Every row gives one point. A path goes straight from each point to the next, and from the last back to the first. The post is the endless flat space through its rows: a point in 2 columns, a line in 3, a plane in 4, and so on, so that a path can go around it. Count how often the path circles the post. Going back the other way cancels.

Post (2 x 3):
[[ 1.4 -3.4 -3.0]
 [-0.3  1.0  6.1]]
Path (30 x 3):
[[-0.4  1.0 -1.8]
 [-2.7 -1.1 -0.8]
 [-3.2  5.1 16.8]
 [-0.6  3.3 15.0]
 [ 1.6  0.6  5.9]
 [ 2.3  2.0  1.1]
 [ 0.6  1.2 -0.3]
 [ 0.3 -3.5 -4.1]
 [-3.0 -2.0  8.3]
 [ 1.6 -5.8  1.1]
 [ 5.7 -2.9 -1.0]
 [ 3.2  2.9  3.2]
 [-1.1  3.1  3.0]
 [-3.7 -0.8  2.0]
 [-0.7  0.1  6.6]
 [ 2.6 -0.5  9.5]
 [ 3.8  1.1  2.5]
 [-0.8  3.9  5.2]
 [-3.5 -0.8 -0.1]
 [-1.4 -4.4 -2.9]
 [-3.0 -0.9 -2.2]
 [-1.3 -8.3 -6.9]
 [ 2.7 -8.1 -2.9]
 [ 4.6 -2.3  1.5]
 [ 1.6 -1.9 -2.6]
 [-0.1 -0.5  0.2]
 [-1.8  1.5  8.7]
 [ 0.3 -3.3  3.1]
 [ 2.7 -2.8  0.0]
 [ 1.8  0.3  1.9]]
Times around: 5
